Each row of a before or after table is a point. One or more steps were done to the points. Then noise was added and the rows were shuffled. The steps act on columns, c1 being the first. What was done? A step turns or swaps two columns, mirrors them in a line or flattens them onto one, adds a multiple of one to another, or multiplies or shifts one. Angles are multiples of 10 degrees, from the lower column toward the higher: turns from -170 to 170, lines from 10 to 170 but not 90. Use the fewest steps. Two steps may share a column if one is a turn and the other turns, adds or multiplies; they go together, in the order done. Otherwise the lowest column goes first.

Before (14 x 2):
[[0.21,-0.87],
[0.13,-0.23],
[0.15,0.18],
[0.32,0.34],
[-1.36,-0.39],
[-0.06,-0.39],
[0.25,0.04],
[0.22,-0.50],
[0.09,0.23],
[-0.35,0.29],
[-0.56,0.00],
[-0.10,-0.56],
[-0.55,0.16],
[-0.26,-0.16]]
After, 14 rows:
[[0.41,0.45],
[0.12,-0.22],
[0.46,0.05],
[0.06,0.35],
[0.05,-0.48],
[0.59,1.27],
[-0.41,0.48],
[-0.31,0.28],
[0.49,0.32],
[-0.25,0.05],
[-0.52,0.11],
[-0.12,-0.21],
[-0.85,0.36],
[0.09,-0.25]]
Steps: turn c1 and c2 by -130 degrees

Before (11 x 3):
[[0.18,0.37,-0.08],
[0.48,-0.04,-0.05],
[-0.01,-0.72,-0.38],
[0.24,0.14,0.51],
[-0.27,0.10,0.12],
[-0.55,0.14,0.36],
[0.48,0.40,0.50],
[-0.62,0.44,-0.11],
[0.70,0.04,0.50],
[-0.69,-0.47,-0.43],
[-0.66,0.22,0.48]]
After, 11 rows:
[[-0.61,0.40,-0.14],
[0.42,0.42,0.54],
[0.22,-0.34,0.13],
[0.02,-0.31,0.71],
[-0.31,-0.62,0.66],
[0.54,0.45,0.69],
[-0.05,0.79,-0.23],
[0.09,-0.63,0.70],
[0.20,0.18,0.35],
[-0.28,-0.38,0.16],
[0.70,0.32,0.08]]
Steps: turn c1 and c2 by -120 degrees; shift c3 by 0.20

Before (10 x 6):
[[-0.19,0.25,0.61,-0.30,0.05,-0.21],
[0.02,0.16,0.20,0.24,0.14,-0.36],
[-0.02,0.33,0.38,-0.14,0.62,-0.84],
[-0.30,-0.43,-0.37,0.19,0.58,-0.30],
[0.71,-0.17,0.70,0.25,-0.24,-0.13],
[0.08,-0.38,-0.13,-0.43,0.79,-0.70],
[-0.03,0.18,-0.76,-0.08,-0.37,-0.38],
[-0.27,-0.02,0.50,0.58,0.29,-0.37],
[0.33,0.94,-0.46,-0.09,-0.40,0.58],
[0.35,0.91,-0.08,0.39,-0.19,0.53]]
After, 10 rows:
[[0.35,0.24,-0.06,0.22,0.12,0.13],
[-0.65,0.66,0.64,0.35,-0.24,0.07],
[0.42,-0.61,0.00,0.17,0.56,-0.13],
[-0.26,0.32,-0.62,0.27,-0.23,0.65],
[0.47,0.27,-0.40,0.59,0.23,-0.07],
[0.76,0.53,-0.12,-0.18,0.66,0.43],
[-0.62,0.44,0.98,-0.10,-0.40,-0.03],
[0.30,0.56,-0.24,-0.33,0.02,-0.02],
[0.53,-0.32,-0.19,-0.45,0.77,0.39],
[0.34,-0.37,0.68,-0.08,-0.37,0.17]]
Steps: turn c1 and c6 by 120 degrees; mirror c2 and c3 in the line at 20 degrees

Before:
[[-0.19,-0.12,-0.49,-0.22,0.40,-0.40,-0.52,0.37,0.46],
[-0.24,-0.59,-0.36,0.02,-0.18,0.04,1.04,-0.70,-0.06],
[0.28,-0.73,-0.62,0.57,0.06,0.00,-0.46,-0.42,0.53],
[-0.28,0.03,0.00,-0.43,0.19,-0.24,-0.24,-0.12,0.44],
[0.01,0.44,-0.27,-0.17,-0.28,-0.22,0.27,-0.23,0.18],
[-0.04,0.13,-0.04,-0.23,-0.56,0.21,0.60,0.42,-0.22],
[-0.84,-0.02,0.48,0.76,-0.76,0.42,0.68,-0.39,-0.64],
[-0.42,-0.17,0.51,0.22,-0.18,0.11,0.28,0.05,-1.09],
[0.69,0.38,-0.28,-0.50,0.11,-0.31,-0.08,0.12,0.59],
[-0.02,0.06,-1.01,-0.21,-0.03,-0.25,-0.52,-0.04,0.18],
[-0.12,0.08,0.23,-0.03,-0.65,-0.15,0.49,-0.50,-0.76],
[0.06,0.10,-0.73,0.53,0.72,-0.26,-0.28,-0.05,0.26],
[-0.34,-0.53,-0.09,0.50,-0.43,-0.70,0.54,-0.18,-0.01]]
After:
[[0.14,0.02,-0.51,0.44,0.45,-0.14,0.49,0.22,-0.76],
[-0.69,0.34,-0.41,-0.46,0.32,0.00,-0.45,-0.62,0.54],
[0.24,0.17,-0.14,0.20,-0.42,-0.24,-0.24,-0.02,0.41],
[0.30,-0.35,-0.25,0.29,0.13,-0.22,0.29,-0.25,0.19],
[0.08,0.21,0.37,-0.09,-0.44,-0.41,-0.51,-0.50,0.46],
[0.13,-0.07,0.42,0.53,0.28,0.22,0.61,-0.01,-0.21],
[0.07,-0.02,-0.02,0.18,-0.10,-0.27,-0.51,-1.02,0.20],
[-0.09,0.61,-0.18,-0.11,0.65,-0.71,0.53,-0.09,0.01],
[0.64,0.53,-0.38,-0.11,1.07,0.42,0.66,0.47,-0.65],
[-0.18,0.59,-0.71,0.11,0.16,0.04,1.06,-0.37,-0.05],
[0.20,0.40,0.06,-0.06,0.30,0.13,0.28,0.51,-1.09],
[0.00,-0.11,-0.03,-0.86,-0.22,-0.25,-0.29,-0.72,0.26],
[-0.29,-0.75,0.13,0.32,-0.41,-0.28,-0.07,-0.27,0.58]]
Steps: turn c1 and c2 by -140 degrees; swap c3 and c8; turn c4 and c5 by 140 degrees

Before, 8 rows:
[[0.09,0.19,-0.52,0.32,0.11,0.18,-0.44,0.39,-0.88,0.20,-0.23,0.51],
[0.33,-0.08,-0.32,-0.03,-0.04,0.54,0.45,0.60,-0.06,0.27,-0.30,-0.11],
[-0.34,0.31,0.37,0.55,-0.24,0.59,-0.42,-0.53,-0.57,-0.04,-0.14,-0.41],
[-0.02,-0.55,0.67,-0.52,0.67,-0.34,0.45,0.78,0.02,0.24,-0.04,-0.07],
[0.73,0.09,0.69,0.22,0.55,0.00,-0.49,0.58,0.48,0.39,-0.08,-0.32],
[-0.42,-0.62,-0.28,0.24,0.93,-0.05,-0.13,-0.35,-0.37,-0.39,0.18,0.02],
[-0.18,0.73,0.52,0.43,0.94,0.63,0.71,-0.16,-0.37,0.63,-0.57,0.26],
[-0.51,0.42,-0.25,-0.51,0.13,-0.14,0.67,-0.38,-0.28,0.11,-0.39,-0.75]]
After:
[[-0.13,-0.76,-0.06,-0.51,0.33,-0.18,-0.94,-0.27,-0.32,0.10,-0.35,-0.63],
[-0.50,0.16,-0.26,0.02,-0.19,0.52,-0.09,-0.56,-0.19,0.00,-0.28,0.27],
[-0.20,0.65,0.58,-0.49,1.99,-0.33,-0.42,-0.64,0.44,-0.05,-0.03,0.24],
[0.17,0.00,0.02,0.37,0.37,0.15,0.49,0.01,-1.07,-0.05,-0.18,0.68],
[-0.08,-0.03,0.31,0.30,1.69,0.02,0.91,-0.65,0.81,-0.04,-0.05,0.07],
[0.48,-0.48,0.59,0.49,-0.73,0.59,0.09,0.09,-0.38,0.01,-0.16,-0.55],
[0.36,0.50,-0.09,0.21,2.85,-0.06,-0.27,0.23,-0.47,-0.06,0.23,-0.37],
[-0.56,-0.67,0.64,0.43,2.73,0.59,-0.53,0.37,-0.01,0.02,-0.48,0.42]]
Steps: add 0.3 times c4 to c1; turn c1 and c7 by 130 degrees; turn c8 and c12 by -140 degrees; turn c2 and c12 by 160 degrees; turn c3 and c9 by 30 degrees; multiply c5 by 3; multiply c10 by 0
